Each row is a point. To make a cloud, some directions were put in groups of two or more. Within a group, all points are equally far from the middle, so they leave a hole (a ring in 2 directions, a hollow ball in 3). The other directions are filled evenly. Then the cloud was stretched, turned, moved and blurred a little. How many holes are there, and how many directions does each take, smallest first?

Cloud, 13 rows:
[[ 2.5  2.7]
 [-0.2  7.6]
 [ 1.2 -3.5]
 [-3.2  3.4]
 [ 3.5  2.0]
 [ 3.6 -4.9]
 [-0.3  7.4]
 [ 4.4  1.1]
 [ 1.2  7.1]
 [-1.3  5.6]
 [ 2.4 -1.6]
 [ 6.2  4.1]
 [-3.0  1.5]]
Holes: 0

Cloud (22 x 3):
[[ 4.8  2.5 -5.9]
 [ 7.3 -4.3 -1.5]
 [ 0.8  3.3  3.4]
 [-0.9  3.0 -1.6]
 [ 7.0  0.5  2.2]
 [ 1.9 -1.5  3.2]
 [-5.8 -2.1 -3.0]
 [ 4.5  0.8 -5.5]
 [ 0.0  1.7 -2.6]
 [ 3.1 -4.7 -1.5]
 [ 0.9  3.0 -6.6]
 [ 6.2 -3.5  0.8]
 [ 3.9  4.7 -1.5]
 [-0.5 -2.8  7.0]
 [ 5.1 -0.9  3.9]
 [ 8.3 -3.2  1.0]
 [-6.1 -0.2 -2.4]
 [ 7.0  4.6 -1.3]
 [-1.7  4.7 -7.1]
 [ 4.7  6.0  2.3]
 [-3.8 -3.5  1.2]
 [ 2.7  1.3  1.3]]
Holes: 0

Cloud, 31 rows:
[[-8.0 -8.4  5.1 -4.1]
 [ 2.8  2.5  3.0 -4.4]
 [-5.3  3.2 -1.8 -5.2]
 [-1.4  1.8  7.2 -1.8]
 [ 4.0 -1.7 -3.1  0.1]
 [-1.1 -5.0  0.4  7.5]
 [-4.1  2.1 -0.2  3.0]
 [ 2.9 -1.6 -4.6 -1.3]
 [-1.0  5.6 -0.9 -9.5]
 [ 4.7 -5.0  1.2  5.7]
 [-3.2  4.2  0.2 -4.5]
 [ 4.0  4.7  2.0 -5.0]
 [ 1.0  4.5  2.9  2.2]
 [-5.6  2.8  3.3  4.7]
 [-7.9 -2.0 -0.6  6.6]
 [-3.9  0.8  0.7  3.8]
 [-4.5 -1.0 -5.3  0.6]
 [-3.7 -1.9  6.9 -2.4]
 [-3.7 -3.7 -7.2 -2.8]
 [-3.8 -0.8  0.2 -5.9]
 [-7.9  0.7 -2.5  2.7]
 [ 4.1  0.2  0.1 -2.8]
 [ 6.2  0.6  0.7 -2.7]
 [ 3.0 -2.8  1.9 -0.8]
 [-2.3  5.1 -1.3 -0.2]
 [ 5.6 -4.3 -4.6 -4.5]
 [-4.0  4.7 -1.2 -4.7]
 [-0.3 -4.0 -5.3 -3.1]
 [-4.8  3.0 -2.8 -3.6]
 [ 0.1 -3.5  7.1 -1.2]
 [ 0.5 -0.9  1.9  0.1]]
Holes: 0

Cloud (48 x 6):
[[ 2.2 -8.0 -0.9 -3.8 -0.1  1.2]
 [-6.1 -2.9 -4.8  1.4  4.0 -0.5]
 [-2.0 -2.3 -3.2 -7.4 -0.9  0.6]
 [-2.6  0.7  4.0  4.6 -0.7  7.7]
 [-2.6  3.1 -0.4  4.2 -1.7  8.2]
 [ 1.3 -1.7 -0.8  8.7  0.2  4.8]
 [ 1.9  4.3  2.6 -2.8  0.0  3.0]
 [ 1.2  0.4  6.8  5.6  2.5  2.0]
 [ 3.0 -0.3 -5.6 -1.0  2.3  0.2]
 [-0.4 -3.7 -0.3 -4.9  4.4  7.5]
 [ 8.0 -3.3  0.4 -0.4  3.6  3.8]
 [ 0.9 -5.0  2.5 -5.1  3.8  6.2]
 [-3.9 -6.0  4.5 -2.3 -5.3  4.6]
 [ 3.0 -2.2  6.8  1.5  1.7 -1.7]
 [-0.3  0.3  6.2 -3.6  3.2  1.8]
 [ 0.2 -2.6 -1.6 -2.2  9.4  3.6]
 [ 2.5  4.1 -0.3 -2.9  1.4  1.7]
 [ 4.7  4.1  0.7  0.8  2.6  1.5]
 [ 2.9  2.2 -5.5 -0.2  4.2  7.2]
 [ 0.3 -4.6 -6.3  0.8  2.3 -4.8]
 [ 0.6 -8.5  2.2  1.5 -0.9  6.8]
 [-4.6 -7.3 -3.3 -0.4  1.4  0.6]
 [ 0.1 -4.9 -1.6 -1.4  9.6  0.3]
 [ 5.0 -7.2  0.0  1.4  6.1  2.1]
 [ 2.8 -7.0 -2.2 -0.1 -3.8 -6.5]
 [ 5.8 -1.4 -0.5 -3.2 -0.5 -0.9]
 [-2.4 -7.0  4.3  3.7  0.0  0.7]
 [ 5.0 -6.6 -1.3 -1.0 -4.8 -0.6]
 [-3.7 -1.9  2.2 -3.4  7.2  2.6]
 [-2.9 -5.7  1.6  0.3  5.8  8.5]
 [ 3.0 -4.0  6.1 -1.8  4.0  0.4]
 [ 0.8 -2.2  8.1  1.5  1.9  7.8]
 [-3.5 -2.6  4.7 -2.4  3.0  7.6]
 [-2.2  1.9  2.2  7.5  1.8  5.1]
 [ 0.8  5.4 -1.0  5.8  6.6  0.7]
 [ 2.5 -0.4 -4.0  6.0 -2.9  2.5]
 [-1.2  0.6 -7.4 -2.2 -2.3 -0.8]
 [ 2.3  0.8 -5.9  4.3 -2.7  4.0]
 [-0.8  2.9  1.1  8.3  2.6  5.1]
 [ 4.1  1.3 -0.7 -1.5  3.4 -3.3]
 [ 2.5  5.1 -1.8  5.1  5.0  2.4]
 [ 4.1 -1.2  5.1 -0.5 -2.0 -0.8]
 [ 1.0  4.5  0.1  3.6 -1.6  0.4]
 [-6.5  2.8 -0.5 -3.1  0.7 -3.0]
 [-1.4  0.6  8.1  2.7  4.4  5.3]
 [ 3.8 -5.9 -0.6 -1.4  0.1 -5.5]
 [-7.9 -4.8 -0.9  2.4  6.5 -1.3]
 [ 1.9  0.4 -6.6  0.1  3.3  4.4]]
Holes: 1 (4)

Cloud:
[[-3.4  3.9 -3.3  1.0  2.8 -1.6  4.5 -4.2]
 [ 2.1 -1.6  4.3 -3.3  6.7  2.7 -2.8  3.9]
 [-0.4 -2.2 -1.3 -0.1  4.9  2.8  5.2  4.9]
 [-1.5 -5.7 -6.0  1.9 -0.2  0.4  0.5  4.4]
 [ 8.0  1.2  6.9  1.9 -4.8 -4.1  2.5 -0.6]
 [-4.5 -2.0  0.2 -3.0 -3.9 -3.4  0.9 -0.8]
 [ 6.4 -5.8 -2.7  7.7  0.3  3.4  3.8 -3.4]
 [-0.7  1.9  7.5  3.0  3.4 -6.5  2.6  2.0]
 [ 4.7 -0.4 -2.7 -1.9 -0.4  4.4  5.9 -2.9]
 [ 0.6  6.4  6.2 -3.5  7.8  1.4  2.2  4.1]
 [ 0.8  0.5  2.0 -6.1 -0.3 -3.3  9.2 -8.7]
 [-3.0  1.6  0.1  0.7  1.0  2.6  6.1  4.5]
 [ 3.8  3.3  0.6  0.4  3.6  3.2  7.1  0.0]
 [ 3.1 -5.8 -1.2  3.8  1.4 -4.7  1.9 -1.4]
 [-3.4 -3.6  7.8 -3.0  6.0  0.1 -5.5  3.3]
 [ 5.6 -6.7  0.8  2.6  4.0  2.0 -3.0  6.8]
 [ 6.0 -2.0 -0.9 -4.4  0.1  2.3 -1.3 -6.0]
 [ 8.1 -1.3  2.1  2.8  3.7 -3.7  1.9  1.9]
 [ 0.9 -0.9 -4.6  7.9 -1.9  0.0  5.5 -2.2]
 [ 1.0  0.6  4.2  6.7 -3.8  5.6 -5.6 -4.7]
 [ 0.3 -1.4  3.6  4.0  3.5 -2.3  2.2 -3.5]
 [11.1 -8.2  3.0  2.1  2.5 -2.2 -0.1  1.3]
 [ 3.2 -7.7  7.4  1.7 -1.6  2.5 -0.8 -4.5]
 [ 4.5  0.4  2.7 -4.1  6.8 -0.9 -0.7  3.0]
 [-2.3  2.4  3.1 -1.2 -3.0 -2.8  4.3  0.4]
 [ 2.1 -6.8  0.4  5.3 -2.3 -4.0 -1.5 -0.9]
 [-5.3  7.5  2.0  0.3 -3.4 -0.1 -3.9  0.9]
 [ 3.4 -1.3 -9.5  4.2  3.2 -3.9  1.3 -2.3]
 [ 1.2  4.3  1.7  0.5  8.0  1.7  0.3 -2.4]
 [ 0.5  3.6  1.0 -5.2  6.0 -6.4  4.4  4.2]
 [ 2.4  1.1 -4.5  3.9  1.2  4.5  3.7 -6.9]
 [ 5.8  4.2  0.8  4.0  5.0  0.6  9.5 -3.4]
 [ 0.4  1.2 -4.7  5.0  0.1 -0.8 -1.3  2.3]
 [-6.8  2.6 -4.1  2.5 -2.1 -0.4  4.0  3.7]
 [ 1.5 -9.5  5.8  0.7  0.6 -0.8 -1.2 -5.1]
 [ 1.9  1.7  9.9 -2.0  2.2 -7.0 -3.3  6.7]
 [ 4.1  0.3  4.7  2.0 -6.1  4.2 -2.9  0.3]
 [ 4.6 -3.2  0.5  2.3  0.5 -5.5 -9.4 -4.9]
 [-0.1 -1.0  1.1 -5.2 -3.6  4.8 -2.8  3.6]
 [-1.4  8.9  6.5 -2.3 -1.1 -2.0 -1.6  3.2]
 [ 3.3  5.4  1.1  0.6 -0.8 -0.6  5.4  6.8]
 [ 3.8  4.2  0.9  1.8 -1.8 -4.6  2.9  3.8]
 [ 0.6 -0.1  2.8  0.1 -0.2 -2.1 -7.2  1.4]
 [ 1.4  3.0 -3.4  7.5 -4.0  2.9  2.2 -4.7]
 [ 0.2 -2.9 -0.1  2.0  0.5 -7.7 -2.5 -2.4]
 [-1.4 -1.7 -5.2  2.5 -4.6 -4.2  3.7 -3.8]
 [ 5.0  3.5  0.1 -2.6  4.0 -3.9 -0.6  6.6]
 [-0.1 -4.6  0.5  7.1  2.0 -4.3  0.7 -3.5]
 [ 5.4 -4.2  1.4 -3.2 -0.9 -5.0 -7.4 -3.8]
 [-2.2  5.8  2.0 -3.0  3.3 -0.3 -3.2 -5.1]
 [ 3.7  0.2 -3.1  2.0  5.1  0.0  0.5 -4.5]
 [-1.2 -2.4  4.1  0.3 -1.7 -1.4 -8.5 -2.2]
 [-0.7 -2.0 -1.0 -3.1 -5.2  2.8 -1.2 -5.8]
 [ 5.2 -4.5  1.5 -1.1  4.7 -1.6 -6.3  3.0]
 [-1.1 -3.6 12.1 -1.1 -1.3  2.4 -4.5 -5.1]
 [-3.6  0.0  6.4  3.6  5.0  3.0  6.3  4.1]
 [ 0.7 -0.9 -2.7 -1.2 -2.3  3.9 -5.6 -5.1]
 [ 5.3 -4.7  1.0  2.5  2.8 -6.6  0.7  1.7]
 [-0.7  4.8  0.5  4.9  7.2 -2.4 -0.9  2.2]
 [ 0.8 -6.4 -1.7 -2.3  2.3 -2.1  2.5 -3.8]
 [ 2.2 -0.1  9.9 -3.4  1.6 -5.8 -3.8 -2.5]
 [-2.4  4.1 -0.7  4.7  0.3  1.9 -0.4  2.3]
 [ 0.0  0.1 -0.8  3.0  8.4  1.9  5.5  5.4]
 [ 6.2 -1.6 -0.7  1.3  5.9 -0.7  1.5  1.4]
 [ 3.3 -4.4  2.3  5.8 -2.6 -1.1  4.0 -0.2]
 [ 0.9  1.1 -1.9  3.5 -2.4  3.2 -0.4  6.9]
 [ 7.5 -3.5 -6.4  3.5 -1.2 -0.6  3.2  6.2]
 [ 5.3 -1.3 -2.0  2.3  1.3 -7.5  6.8 -0.5]
 [ 6.1 -7.0 -7.4  5.5  1.0  2.1  1.6  2.7]
 [ 5.9 -5.5  1.3 -4.3 -7.4  1.0 -1.3 -3.2]
 [ 3.1 -2.5  1.3  6.5 -0.1 -4.3  1.5 -3.2]
 [ 2.2 -0.4 -6.6 -2.2  2.4 -6.6  0.3 -0.9]
 [ 0.3  0.5  3.9 -3.0  3.3  5.3  0.4  1.2]
 [-7.3  7.4  2.2 -0.8  2.3 -1.2 -6.2 -2.5]
 [ 3.4  2.9  4.7 -4.6  2.6  1.1  1.5  1.9]
 [ 2.5  1.1  8.6 -0.2  3.0 -5.1 -0.6  2.9]
 [ 8.2  1.2 -0.7  3.6  2.3 -2.9 -2.4  0.3]]
Holes: 0

Cloud:
[[ 0.7  2.2 -2.9  6.4  1.8 -5.2  5.5  0.2]
 [-3.8 -3.4 -3.1  4.6  5.6 -0.5 -0.3  5.1]
 [-4.4 -2.6 -1.0  1.4  3.2  3.5  1.2 -8.4]
 [-0.4  6.1 -2.4 -1.6  7.3  1.3 -5.6 -0.8]
 [ 0.9  6.3 -6.0  3.5  1.5 -2.3  1.7  0.5]
 [ 1.8  2.4  3.8  3.3 -2.4  6.9  4.2  0.8]
 [ 5.8  0.9  0.1  0.1  1.8 -5.7 -2.4 -2.9]
 [-4.1  3.8 -4.6 -2.5  4.9 -1.9 -1.6 -4.5]
 [-3.3  4.6 -7.3  2.7  0.5  5.9  5.7  1.4]
 [-3.3  3.0 -1.8 -5.2  5.2 -4.8  2.5 -1.3]
 [-2.8  0.5 -7.2  0.5  4.7  1.7  0.6 -5.6]
 [ 1.5  4.8 -4.1  0.6  3.2  3.6 -2.9 -5.6]
 [ 5.0 -1.2 -8.8 -6.8  3.6 -0.5 -4.2  1.3]
 [ 0.1  5.3 -0.2  0.6 -5.6  4.3 -3.6 -1.9]
 [ 1.3  0.5 -9.2  2.2 -1.0  2.7  0.5 -3.5]
 [ 0.3 -2.7 -6.3  2.6 -4.4  4.6  0.3  1.1]
 [ 2.1  5.8 -2.1  2.1 -0.2  5.4  2.6 -4.7]
 [ 0.3  0.1 -8.8  3.3  2.9 -4.3 -2.1  2.4]
 [-5.6  5.0 -3.2  0.5  8.2  2.5 -4.9  0.0]
 [ 2.6  5.1 -2.7 -0.2  1.2 -3.5 -1.6 -4.5]
 [-5.6  0.4 -6.7 -0.8 -0.4  4.1 -4.6 -5.6]
 [-2.1 -8.3 -3.5  2.4  6.2 -0.7 -5.0 -3.3]
 [-0.1 -1.6 -5.3 -5.9  8.1  4.0  0.7  2.7]
 [ 0.5 -5.4 -0.9  6.2 -2.8  3.9  5.8 -0.7]
 [-4.7  1.5 -7.6 -5.6  6.6  5.4  2.5  3.0]
 [ 2.7 -3.7 -2.1  4.6  6.1 -0.2 -6.1 -1.0]
 [-2.4 -7.2  1.0 -5.2  0.9  2.0 -5.3  1.6]
 [ 7.2 -4.4 -2.7 -1.5 -6.4  0.6  2.0 -3.2]
 [ 1.2 -2.6  3.2  9.0  1.9 -0.9  4.2 -0.2]
 [-6.5  0.3 -0.2 -3.3 -4.2  3.5  4.2  0.0]
 [-2.6  1.4 -5.5  3.2 -1.4  4.9 -1.5 -5.4]
 [ 2.5  0.5  0.4  2.2 -3.6 -5.0 -6.1 -1.8]
 [-2.8  5.2  1.4  3.4  1.3 -5.1  0.2  4.7]
 [-3.0  4.4  5.4 -2.7  6.4  2.5  4.1 -3.0]
 [-5.8  1.1 -1.5  0.1  4.8  3.6 -6.2 -3.9]
 [ 5.9  0.1 -4.4  1.4 -0.8 -0.2 10.2 -0.9]
 [-2.9  4.1  5.2  2.2 -3.5  3.3  0.0  0.5]
 [ 3.9 -0.5 -1.2 -2.8  2.6  8.0  0.5 -2.7]
 [ 0.2 -0.4 -7.6  0.9 -4.2  4.9 -0.5  3.8]
 [-2.3  6.4 -6.2  0.6  6.3  1.0 -2.9 -1.9]
 [-1.2 -4.5  0.5  1.9  0.7 -8.7  0.9 -4.9]
 [-1.2 -7.2 -1.5  1.9  3.4  4.2  1.8  1.8]
 [-3.1  2.7  2.1  1.8  5.6  3.3  0.0 -5.3]
 [ 1.8 -2.0  2.6 -3.7  4.5 -3.9  6.6  4.4]
 [-4.3 -6.3 -0.4  3.2  3.2 -3.6 -2.3 -0.4]
 [ 2.9  0.4 -0.3  2.1  2.1  8.3  0.5 -2.8]
 [ 1.7  2.5 -6.7  0.6 -2.9  2.3  3.2  6.5]
 [-3.6  6.0 -1.7 -2.8  7.7 -1.0 -4.2 -0.6]
 [ 1.2 -4.3 -4.1  3.3 -3.6  2.0  2.1  3.4]
 [ 1.4 -2.9  1.6  8.1  1.9  1.6  3.5  1.9]
 [ 1.5 -1.6  0.0  6.4 -2.4 -4.3 -2.7 -2.0]
 [-1.9 -0.5 -3.6  4.1  4.6 -4.8 -6.4  2.1]
 [-1.6  3.3 -2.2 -7.6 -4.3  3.8 -5.2 -3.3]
 [ 1.7  2.0 -5.5  4.2  5.6 -3.2  5.3 -3.2]
 [-1.6 -2.8 -7.2 -4.0  3.4 -0.5  2.6 -5.7]
 [ 5.1  2.9 -6.1 -6.3  4.3 -0.6 -6.6  1.8]
 [-1.7 -0.8  1.7 -0.3 -6.3 -4.4 -0.5 -5.1]
 [ 3.1 -2.2 -5.1  3.2  4.5 -1.4 -6.2  5.1]
 [ 4.0 -2.7 -9.9 -0.8 -3.1  0.2 -2.1  0.5]
 [-3.1  0.5 -3.1 -6.7  8.1 -2.3  2.4  7.4]
 [-2.3  0.1  2.5  5.2  4.5  2.0 -3.0 -1.1]
 [ 2.9 -4.7 -7.3 -1.9  5.7 -1.1  5.0 -4.4]
 [-5.3 -4.2  4.5 -2.5  2.6  3.6  5.4 -2.2]
 [ 3.4 -2.0 -2.3 -7.1 -3.9 -3.1  0.3 -5.0]
 [-1.4 -4.5 -0.1 -4.2 -2.0 -0.7 -2.2  6.0]
 [-7.1  3.6 -3.3 -3.6  3.9  3.7 -4.8 -3.3]
 [-6.9  1.4  6.2 -0.9  1.8  4.2  6.0 -2.7]
 [-1.8  5.2  3.9  1.5 -1.8 -0.8 -1.3  6.2]
 [ 2.9 -2.0 -3.9 -7.0  6.9  2.9 -5.6  2.2]
 [ 3.0  2.5 -7.1 -0.7  0.7  6.3  3.4 -0.8]
 [-1.9  0.4 -1.3 -6.5  5.9  3.2  8.8 -1.4]
 [-2.1  3.5 -0.4 -3.2 -0.9 -5.9  2.5 -1.6]
 [-6.3  6.8 -0.9  0.8 -3.7 -0.1  3.7 -0.1]
 [ 1.3 -0.9  9.0  1.3 -0.4 -0.1  4.0  0.3]
 [ 0.6  0.4 -4.1  3.3  0.7  8.0 -2.0 -3.6]
 [-5.2 -1.9  4.6 -0.9 -4.2 -0.7  3.1  0.2]]
Holes: 2 (3, 3)
